Each wall is flat, endless, passes through zero and stands at right angles to its row. A trip goes straight from one point to another. List the walls that it crosses, first one first.

Walls:
(1): [+0.67 -0.12]
(2): [-0.42 -0.09]
(3): [-0.41 +0.00]
(4): [+0.05 +0.46]
Trips:
[+0.37 +0.17] to [-0.05 -0.45] -> 4, 2, 3
[-0.18 -0.06] to [-0.10 +0.10] -> 4
[-0.35 +0.01] to [+0.10 +0.11] -> 4, 2, 3, 1
[+0.32 +0.13] to [-0.27 -0.33] -> 4, 2, 3, 1
[-0.24 +0.30] to [-0.45 +0.19] -> none
[+0.25 +0.15] to [-0.06 +0.04] -> 1, 3, 2
[+0.81 -0.34] to [+0.18 +0.17] -> 4
[-0.46 -0.13] to [+0.31 -0.33] -> 1, 3, 2
[-0.02 -0.65] to [+0.51 -0.08] -> 3, 2

Walls:
(1): [+0.12 -0.16 -0.27 -0.45 -0.75 -0.25]
(2): [+0.09 -0.12 +0.00 +0.34 -0.59 -0.27]
(3): [+0.48 -0.12 +0.04 -0.15 +0.24 +0.18]
Trips:
[+0.64 -0.71 +0.29 -0.02 -0.02 +0.09] to [+0.55 +0.03 -0.25 +0.09 +0.08 -0.04] -> none
[-0.13 -0.16 +0.09 +0.11 -0.38 +0.02] to [-0.33 -0.35 +0.37 -0.18 +0.01 -0.34] -> none
[+0.14 +0.32 -0.42 -0.12 -0.46 +0.00] to [+0.01 -0.22 +0.20 -0.20 +0.28 -0.39] -> 3, 2, 1
[-0.12 +0.31 -0.02 +0.07 +0.10 -0.35] to [+0.47 +0.02 -0.26 +0.01 -0.30 +0.37] -> 1, 3
[-0.05 +0.51 +0.15 +0.15 -0.15 -0.16] to [-0.10 -0.75 +0.02 +0.27 -0.20 -0.25] -> 1
[-0.68 -0.21 +0.04 -0.55 +0.39 -0.12] to [-0.34 +0.09 -0.24 +0.72 +0.09 -0.01] -> 2
[+0.13 +0.01 +0.20 -0.06 +0.73 -0.42] to [-0.37 -0.70 +0.21 +0.21 +0.18 -0.09] -> 3, 2
[+0.02 -0.02 +0.16 -0.26 -0.07 +0.99] to [-0.29 -0.30 +0.47 +0.57 +0.11 +0.05] -> 3, 2

Walls:
(1): [+0.71 -0.40 -0.09 +0.50 -0.29 +0.55 -0.02 +0.02 -0.20]
(2): [-0.27 +0.00 -0.46 +0.21 -0.26 +0.72 +0.30 -0.44 +0.12]
(3): [+0.20 +0.33 -0.29 -0.28 -0.13 +0.39 -0.16 +0.53 +0.29]
Trips:
[-0.01 +0.04 -0.51 +0.16 +0.06 -0.52 -0.31 -0.70 -0.15] to [+0.18 -0.10 +0.20 +0.56 -0.43 -0.06 -0.53 +0.03 +0.18] -> 1, 2
[-0.10 +0.28 -0.15 +0.30 -0.10 -0.24 +0.35 -0.45 -0.20] to [-0.11 -0.08 +0.31 -0.64 -0.26 +0.16 -0.06 -0.65 -0.14] -> none
[+0.32 -0.13 +0.16 +0.32 +0.26 -0.28 -0.11 +0.06 -0.12] to [-0.14 +0.12 -0.35 +0.20 +0.07 -0.36 -0.41 -0.15 +0.25] -> 1
[+0.15 -0.29 -0.17 +0.37 -0.41 +0.20 +0.35 -0.37 -0.43] to [-0.16 -0.14 +0.29 -0.17 +0.28 -0.18 -0.09 +0.23 -0.11] -> 2, 1
[+0.04 +0.26 -0.22 +0.15 -0.13 -0.24 +0.22 -0.32 -0.23] to [-0.48 +0.15 -0.07 -0.18 +0.29 -0.41 +0.48 -0.12 -0.25] -> 2
[+0.05 -0.18 +0.14 -0.32 +0.00 +0.08 -0.49 -0.26 +0.17] to [-0.27 +0.01 +0.20 +0.17 +0.17 -0.44 -0.38 -0.49 +0.28] -> 3

Walls:
(1): [-0.27 +0.04 -0.38 +0.39 +0.07 -0.75 +0.34 +0.21 +0.02 -0.13 +0.05 +0.24 +0.29 -0.19]
(2): [+0.19 -0.10 -0.03 +0.10 -0.05 -0.23 +0.23 +0.24 -0.26 -0.20 +0.01 -0.13 -0.47 -0.02]
(3): [-0.23 -0.22 +0.22 +0.26 -0.06 +0.39 -0.21 -0.12 -0.35 +0.04 +0.03 +0.12 -0.51 +0.13]
(4): [-0.01 -0.22 -0.13 +0.22 -0.10 +0.22 +0.27 +0.25 +0.25 +0.13 +0.18 +0.27 -0.31 +0.15]
(5): [-0.02 +0.09 -0.34 +0.17 -0.29 -0.31 +0.23 -0.28 +0.26 -0.19 -0.02 +0.40 -0.27 +0.05]
(6): [-0.41 +0.15 -0.19 +0.22 -0.02 +0.21 +0.16 -0.09 -0.13 -0.02 +0.49 -0.42 +0.12 +0.13]
(7): [-0.29 +0.00 +0.60 +0.09 -0.18 +0.03 +0.18 +0.36 +0.47 +0.23 +0.10 +0.31 +0.26 +0.55]
Trips:
[-0.61 -0.59 +0.46 +0.17 +0.15 -0.14 +0.33 +0.05 -0.35 -0.11 -0.76 +0.18 -0.16 -0.63] to [+0.10 -0.22 -0.38 -0.06 -0.05 +0.51 -0.51 -0.25 +0.03 +0.17 +0.29 -0.28 +0.55 -0.24] -> 2, 1, 6, 3
[+0.52 +0.07 -0.42 -0.23 +0.37 +0.36 +0.01 +0.25 +0.05 +0.15 +0.31 +0.04 -0.02 +0.90] to [+0.25 +0.36 -0.22 -0.19 -0.52 +0.25 -0.37 -0.53 -0.18 -0.30 -0.64 +0.10 +0.20 -0.38] -> 7, 6, 4, 5
[-0.12 -0.02 -0.32 -0.21 +0.56 +0.93 -0.10 -0.17 +0.04 -0.46 -0.35 -0.33 +0.34 +0.15] to [+0.39 +0.08 +0.28 -0.51 +0.52 -0.39 -0.41 +0.15 -0.16 -0.39 +0.00 -0.39 -0.07 +0.63] -> 3, 6, 2
[+0.65 -0.32 -0.03 -0.35 +0.18 +0.29 +0.32 +0.16 +0.12 -0.17 +0.18 -0.03 +0.31 -0.02] to [+0.34 +0.46 +0.21 +0.18 -0.05 +0.04 +0.40 +0.33 +0.31 -0.17 -0.42 -0.45 -0.10 -0.36] -> 4, 1

Walls:
(1): [-0.29 +0.18 -0.09 -0.40 -0.41 +0.02 -0.03 -0.38 +0.20 +0.44 -0.06 +0.23 -0.19 +0.18 -0.05 +0.43 +0.18 +0.17 -0.03 -0.08]
(2): [-0.32 +0.14 -0.14 -0.25 -0.38 -0.38 +0.17 -0.22 +0.30 +0.02 +0.49 -0.32 +0.06 +0.04 -0.31 -0.20 +0.03 -0.04 -0.28 +0.17]
(3): [+0.08 -0.28 -0.44 -0.18 -0.71 -0.08 -0.06 +0.05 +0.31 -0.12 +0.06 -0.14 -0.07 -0.45 -0.13 +0.30 -0.09 -0.25 +0.01 -0.92]
(4): [-0.17 -0.27 -0.30 -0.19 +0.23 -0.26 +0.88 -0.41 +0.42 +0.22 -0.07 -0.21 -0.14 -0.84 -0.08 -0.28 +0.18 +0.36 +0.13 +0.02]
(5): [-0.09 +0.45 +0.09 +0.51 -0.03 -0.42 -0.35 -0.74 +0.44 +0.39 -0.03 +0.04 -0.09 +0.23 +0.66 +0.51 +0.61 -0.45 +0.38 +0.23]
(6): [-0.08 +0.07 +0.04 +0.26 -0.41 -0.17 +0.21 +0.18 +0.12 +0.09 -0.37 +0.24 +0.05 +0.09 +0.40 -0.15 -0.47 -0.30 -0.31 +0.08]
Trips:
[+0.28 +0.18 -0.20 -0.12 +0.11 -0.15 -0.18 -0.27 -0.02 +0.09 +0.45 +0.36 +0.16 +0.37 -0.43 -0.24 -0.46 +0.38 +0.24 +0.13] to [+0.12 -0.02 +0.44 -0.03 -0.24 +0.25 +0.20 +0.06 +0.20 +0.13 -0.06 +0.51 +0.04 +0.47 +0.06 +0.28 +0.04 +0.60 +0.29 +0.04] -> 2, 5, 6
[+0.04 +0.16 +0.12 -0.14 +0.35 +0.23 -0.44 +0.58 +0.01 -0.24 +0.39 +0.04 +0.14 -0.02 +0.01 +0.14 -0.03 +0.04 -0.16 +0.14] to [+0.31 -0.09 -0.41 +0.71 -0.16 +0.58 +0.27 +0.41 -0.56 -0.57 -0.30 -0.26 +0.31 -0.47 +0.16 -0.28 +0.19 +0.34 -0.32 -0.42] -> 3, 6, 4
[+0.02 -0.15 -0.28 -0.22 +0.09 +0.10 -0.08 +0.54 -0.15 -0.39 +0.16 +0.23 -0.16 +0.08 +0.13 +0.43 +0.00 -0.62 -0.47 +0.29] to [-0.33 +0.23 +0.38 +0.42 +0.27 -0.03 +0.15 +0.17 -0.44 -0.02 -0.01 +0.22 -0.71 -0.17 +0.25 +0.00 -0.09 +0.18 -0.25 +0.01] -> 3
[-0.28 -0.21 -0.24 -0.08 -0.19 +0.23 +0.01 +0.39 -0.51 -0.34 -0.23 +0.58 +0.10 +0.25 +0.48 -0.22 -0.31 -0.13 -0.25 -0.52] to [-0.19 -0.27 +0.52 -0.22 -0.44 +0.03 -0.21 +0.20 +0.19 -0.75 -0.33 +0.03 +0.28 +0.29 +0.52 +0.54 +0.17 +0.14 -0.05 -0.27] -> 1, 5
[+0.37 +0.18 +0.33 +0.16 -0.31 +0.32 +0.11 +0.04 +0.12 -0.59 +0.50 +0.19 +0.22 +0.08 +0.06 +0.19 -0.11 -0.31 +0.33 +0.29] to [+0.12 -0.12 +0.17 +0.27 +0.16 -0.37 +0.16 -0.33 -0.09 +0.10 +0.27 +0.50 +0.43 +0.51 -0.09 -0.35 -0.18 +0.56 +0.37 +0.37] -> 2, 6, 4
[-0.29 +0.09 +0.16 -0.22 -0.41 -0.22 -0.10 +0.13 +0.03 -0.56 -0.50 +0.28 -0.24 +0.20 -0.32 -0.19 -0.03 +0.42 +0.37 -0.48] to [+0.40 -0.10 -0.22 +0.17 +0.28 -0.29 +0.48 -0.07 +0.18 +0.01 -0.48 +0.12 +0.37 -0.71 -0.12 -0.54 +0.14 -0.41 -0.14 -0.03] -> 4, 1
[-0.34 -0.01 -0.10 -0.26 -0.31 +0.01 +0.31 -0.17 +0.01 -0.01 -0.41 -0.06 -0.52 -0.08 -0.11 -0.47 -0.06 +0.18 +0.17 -0.09] to [+0.18 -0.32 +0.36 -0.22 +0.12 -0.11 -0.19 -0.18 -0.18 +0.29 +0.05 -0.36 +0.48 -0.12 -0.50 +0.05 +0.57 +0.22 -0.08 -0.26] -> 6

Walls:
(1): [-0.11 +0.02 +0.68 -0.36 +0.13 -0.12 -0.03 +0.23 +0.60 +0.39 -0.22 +0.62 +0.55 -0.33 +0.48 +0.24 +0.46 -0.03 +0.08 -0.12 +0.30 -0.16 +0.10 +0.14 +0.19 -0.13 +0.00 +0.04 -0.08 -0.32 -0.10 -0.05]
(2): [-0.19 +0.03 +0.35 -0.13 +0.51 +0.12 -0.30 +0.03 -0.15 +0.30 +0.11 +0.04 -0.11 +0.20 -0.27 +0.16 -0.62 -0.53 +0.29 +0.25 -0.18 -0.27 +0.08 +0.63 -0.22 -0.19 -0.08 -0.09 -0.01 -0.10 +0.41 +0.06]
(3): [+0.02 -0.04 +0.31 +0.32 -0.43 -0.12 +0.10 +0.19 -0.10 -0.14 -0.32 +0.18 -0.43 -0.20 +0.34 -0.75 -0.23 +0.18 -0.05 -0.59 +0.15 +0.36 -0.42 +0.04 +0.14 +0.27 +0.57 -0.55 +0.18 +0.39 -0.28 -0.38]
(4): [+0.24 +0.33 -0.32 -0.09 +0.49 +0.14 +0.22 +0.14 -0.16 +0.05 -0.54 +0.03 +0.05 +0.12 -0.15 -0.11 +0.21 -0.05 +0.50 -0.15 -0.06 -0.41 -0.30 -0.10 +0.44 +0.19 -0.16 -0.09 -0.46 -0.31 -0.15 -0.35]
(5): [+0.31 -0.58 +0.38 +0.21 +0.22 -0.02 +0.48 +0.43 -0.33 +0.00 +0.01 -0.96 +0.35 +0.13 -0.12 -0.53 -0.45 -0.02 +0.11 -0.09 -0.20 +0.51 -0.07 -0.56 -0.10 -0.04 +0.44 -0.24 +0.14 -0.09 -0.41 +0.32]
(6): [+0.39 -0.36 +0.32 -0.48 +0.44 +0.10 -0.09 +0.20 -0.18 -0.15 +0.07 +0.22 -0.23 -0.20 +0.04 -0.64 -0.07 -0.03 -0.24 -0.12 +0.00 -0.22 +0.06 +0.12 -0.46 +0.19 -0.12 -0.05 +0.06 -0.18 -0.25 -0.07]
(7): [-0.28 -0.07 +0.33 -0.19 +0.07 +0.33 -0.26 +0.65 -0.14 -0.21 +0.44 -0.15 -0.18 +0.04 -0.10 +0.28 +0.06 +0.35 -0.36 -0.13 +0.07 +0.47 +0.30 +0.43 -0.07 +0.21 +0.03 -0.11 +0.31 -0.18 +0.27 +0.19]
Trips:
[-0.12 +0.09 +0.07 +0.31 -0.14 -0.41 +0.37 -0.46 -0.15 -0.37 -0.13 -0.25 +0.05 -0.24 +0.15 -0.01 +0.31 +0.25 +0.11 +0.11 -0.21 +0.08 -0.05 +0.05 +0.53 +0.02 -0.13 +0.44 +0.24 +0.23 +0.02 +0.63] to [+0.00 +0.20 -0.30 -0.05 +0.20 -0.34 -0.04 +0.17 -0.09 -0.29 +0.36 +0.13 +0.12 +0.47 -0.32 +0.65 +0.02 +0.47 -0.89 -0.24 -0.24 +0.34 +0.18 -0.05 -0.27 -0.10 +0.28 +0.38 +0.27 +0.30 +0.13 +0.12] -> 7, 5
[-0.19 -0.55 -0.07 +0.29 -0.50 +0.12 -0.19 +0.12 -0.55 +0.04 +0.48 -0.20 -0.51 +0.36 -0.32 +0.17 +0.08 +0.41 -0.24 +0.37 +0.37 +0.16 -0.13 +0.60 -0.03 +0.06 +0.25 +0.55 +0.32 +0.68 +0.02 +0.32] to [+0.11 +0.28 +0.04 +0.34 -0.30 -0.01 -0.07 -0.06 -0.31 -0.81 +0.34 +0.17 -0.56 -0.67 +0.41 +0.26 +0.21 -0.12 -0.50 +0.41 -0.11 +0.14 -0.26 +0.15 +0.10 +0.17 +0.75 -0.15 +0.38 +0.07 +0.12 -0.18] -> 2

Walls:
(1): [+0.49 -0.16 +0.02 +0.09 -0.17 +0.24 -0.36 -0.48 +0.08 -0.16 +0.10 +0.11 -0.14 -0.47 +0.09 -0.50 +0.19 +0.03 +0.04 -0.19 -0.23 +0.38 -0.28 -0.14 +0.09 -0.35 +0.44 +0.16 +0.28 +0.14 -0.22 -0.02 -0.16 -0.01 -0.32 -0.21 +0.20 +0.27 +0.04 -0.24 +0.19 +0.18 +0.00 -0.35 -0.25 +0.01 +0.22 -0.13]
(2): [-0.52 +0.04 -0.08 -0.28 -0.33 +0.41 -0.48 -0.33 -0.36 -0.15 +0.42 +0.17 -0.34 +0.49 +0.44 +0.06 -0.09 -0.18 -0.26 -0.23 -0.10 +0.19 +0.28 -0.40 +0.12 -0.10 +0.23 -0.56 +0.15 +0.32 -0.01 -0.11 -0.35 -0.48 -0.15 -0.66 -0.12 +0.18 +0.19 -0.32 +0.20 +0.06 +0.29 +0.52 -0.48 +0.16 -0.03 +0.06]
(3): [-0.60 +0.32 +0.40 -0.57 +0.31 -0.17 +0.18 +0.65 +0.02 +0.35 +0.39 +0.22 +0.03 -0.23 -0.58 +0.40 +0.33 +0.37 +0.20 +0.26 -0.20 -0.18 +0.51 -0.02 -0.02 -0.15 -0.48 -0.21 +0.28 +0.35 +0.44 +0.63 -0.35 +0.04 +0.09 -0.21 -0.23 -0.12 -0.05 -0.58 +0.04 +0.02 -0.32 +0.00 +0.25 +0.08 -0.25 -0.07]
(4): [+0.56 +0.10 +0.01 -0.16 +0.26 +0.58 -0.20 -0.05 +0.13 +0.10 +0.40 +0.00 -0.41 +0.19 +0.20 +0.07 -0.41 +0.50 +0.50 +0.25 +0.13 -0.42 +0.16 -0.22 -0.21 -0.12 -0.02 -0.13 +0.40 +0.21 -0.02 +0.56 -0.12 -0.23 +0.29 +0.41 -0.71 +0.00 +0.26 -0.21 -0.36 +0.14 +0.08 +0.24 +0.17 -0.29 +0.03 +0.59]
(5): [-0.28 +0.02 -0.17 +0.29 +0.03 -0.15 -0.29 -0.22 +0.36 +0.26 +0.05 +0.30 -0.29 +0.23 +0.06 -0.56 -0.15 +0.14 +0.06 +0.29 -0.19 -0.22 -0.01 -0.01 +0.17 +0.34 -0.01 +0.45 -0.40 -0.11 -0.51 -0.19 -0.12 -0.02 -0.17 +0.27 +0.04 +0.04 -0.15 +0.28 -0.41 -0.02 +0.14 +0.15 -0.38 +0.12 -0.12 +0.15]
(6): [+0.13 +0.13 +0.03 +0.10 +0.18 -0.22 +0.12 +0.07 +0.22 +0.39 -0.22 -0.06 -0.13 -0.04 +0.34 +0.27 +0.33 -0.12 -0.16 -0.36 +0.16 +0.01 +0.10 -0.11 -0.01 -0.64 +0.05 +0.08 -0.17 -0.10 -0.07 +0.08 +0.15 -0.36 +0.21 +0.07 -0.04 -0.64 +0.85 -0.22 -0.55 +0.36 +0.12 -0.41 +0.27 -0.01 +0.25 +0.29]
(7): [-0.39 -0.38 -0.74 -0.39 +0.16 +0.00 +0.24 -0.01 -0.56 +0.08 +0.19 -0.16 -0.39 -0.52 +0.03 +0.15 +0.32 -0.54 +0.02 +0.26 +0.22 +0.32 -0.08 -0.12 -0.05 -0.19 -0.32 +0.36 +0.46 -0.01 +0.27 +0.01 -0.03 +0.29 +0.27 +0.11 -0.38 -0.10 -0.19 -0.17 +0.03 +0.25 +0.33 -0.14 -0.21 +0.44 +0.20 -0.25]
(8): [-0.12 -0.14 +0.31 -0.07 -0.37 +0.17 +0.12 -0.52 +0.00 +0.29 +0.21 -0.15 +0.30 -0.24 -0.13 -0.32 -0.32 -0.40 +0.27 +0.18 -0.29 +0.52 -0.01 -0.58 -0.42 +0.36 -0.09 -0.01 +0.08 +0.11 +0.12 +0.40 +0.12 -0.02 -0.79 +0.37 +0.49 +0.13 -0.31 -0.29 -0.01 -0.10 +0.54 -0.21 +0.25 -0.15 -0.32 -0.15]
(9): [-0.13 -0.07 +0.28 +0.35 +0.11 -0.20 -0.30 +0.02 +0.31 +0.00 +0.28 +0.22 -0.19 -0.10 +0.07 +0.10 -0.47 -0.08 -0.27 +0.00 +0.10 +0.38 +0.09 -0.14 -0.10 -0.37 -0.59 -0.09 +0.25 +0.20 +0.03 -0.24 +0.33 +0.24 -0.14 +0.62 -0.22 +0.37 +0.01 +0.36 +0.37 -0.05 +0.18 +0.28 -0.32 -0.09 -0.08 +0.12]
Trips:
[+0.52 +0.21 +0.06 +0.50 +0.64 -0.14 -0.15 +0.52 +0.27 +0.17 -0.05 +0.01 -0.34 -0.74 -0.13 -0.38 -0.48 +0.36 +0.15 +0.13 +0.24 +0.23 -0.07 +0.25 +0.24 +0.51 -0.48 -0.01 +0.71 -0.22 -0.48 +0.22 -0.39 +0.52 -0.04 +0.05 +0.21 +0.06 -0.29 +0.30 -0.12 -0.19 +0.00 +0.37 +0.12 +0.11 -0.13 -0.03] to [-0.05 +0.36 +0.28 -0.25 -0.38 -0.38 -0.07 -0.10 -0.06 +0.10 -0.25 -0.42 +0.39 -0.22 +0.03 -0.08 +0.60 -0.24 -0.32 -0.42 -0.30 +0.05 +0.00 -0.23 +0.08 -0.02 -0.34 +0.09 -0.02 -0.33 -0.26 +0.19 +0.07 -0.22 +0.36 -0.22 -0.08 -0.13 +0.22 +0.45 +0.21 +0.15 -0.44 -0.47 -0.15 +0.03 -0.25 +0.02] -> 4, 6, 5, 9
[-0.11 +0.08 -0.09 -0.59 +0.17 -0.26 -0.03 +0.04 +0.26 +0.05 -0.12 -0.03 +0.13 -0.68 +0.12 +0.32 -0.12 -0.04 -0.10 -0.36 +0.20 -0.38 +0.54 -0.24 -0.03 +0.05 +0.50 +0.19 +0.52 -0.37 +0.03 -0.01 +0.22 -0.65 -0.12 +0.26 +0.31 -0.15 +0.13 +0.06 +0.65 -0.28 +0.09 +0.16 +0.28 -0.30 -0.14 +0.15] to [-0.09 +0.07 +0.31 +0.13 +0.14 -0.17 +0.11 -0.13 +0.24 +0.19 +0.20 -0.05 +0.29 -0.40 -0.19 -0.34 +0.15 +0.02 +0.16 +0.35 +0.02 -0.20 +0.29 -0.02 -0.14 +0.17 -0.16 +0.07 +0.54 +0.76 -0.17 +0.37 +0.06 -0.64 -0.07 +0.08 -0.19 -0.28 -0.11 +0.26 +0.47 +0.00 +0.39 -0.08 -0.21 -0.54 -0.68 -0.44] -> 6, 1, 5
[-0.13 -0.17 -0.01 -0.15 +0.19 -0.28 -0.21 -0.49 -0.11 -0.19 -0.01 +0.12 +0.13 +0.88 -0.29 +0.58 +0.34 +0.09 +0.07 +0.18 -0.16 -0.19 +0.00 +0.25 -0.09 -0.17 +0.15 -0.33 +0.49 -0.32 +0.18 +0.25 +0.02 -0.35 +0.27 +0.41 -0.03 -0.35 -0.22 +0.14 +0.03 +0.62 -0.20 +0.11 -0.18 +0.25 +0.13 +0.32] to [+0.23 -0.04 +0.19 -0.37 -0.05 -0.05 -0.18 +0.05 -0.04 +0.44 +0.15 +0.07 +0.58 +0.29 -0.09 +0.14 +0.38 -0.24 +0.07 +0.01 +0.09 -0.31 +0.32 +0.46 +0.16 +0.33 +0.08 +0.02 +0.03 -0.39 +0.30 +0.06 -0.14 +0.02 -0.45 -0.36 +0.02 -0.14 +0.46 +0.07 -0.84 -0.10 +0.59 +0.30 +0.42 -0.34 +0.23 -0.17] -> 7, 8, 2
[+0.34 -0.57 +0.04 +0.73 -0.31 -0.24 -0.18 -0.02 +0.32 +0.30 +0.03 +0.58 +0.23 -0.48 -0.62 -0.36 -0.29 -0.03 -0.39 +0.12 -0.06 -0.12 -0.06 +0.26 -0.02 -0.11 +0.02 +0.05 -0.27 -0.10 -0.58 +0.42 +0.05 -0.40 -0.64 +0.09 -0.28 -0.18 +0.01 +0.15 -0.09 -0.35 -0.06 +0.11 -0.36 -0.14 +0.13 -0.28] to [-0.02 -0.16 +0.24 +0.19 -0.07 +0.01 +0.01 +0.19 +0.30 +0.32 +0.52 -0.06 +0.06 +0.17 -0.11 +0.17 -0.22 +0.21 +0.08 +0.07 +0.22 -0.21 +0.08 -0.54 +0.06 -0.21 -0.07 -0.03 +0.54 +1.05 -0.53 -0.09 -0.14 -0.13 +0.03 -0.19 +0.08 +0.17 -0.06 +0.06 -0.10 -0.75 -0.22 -0.66 +0.19 -0.09 -0.07 +0.23] -> 4, 3, 2, 5
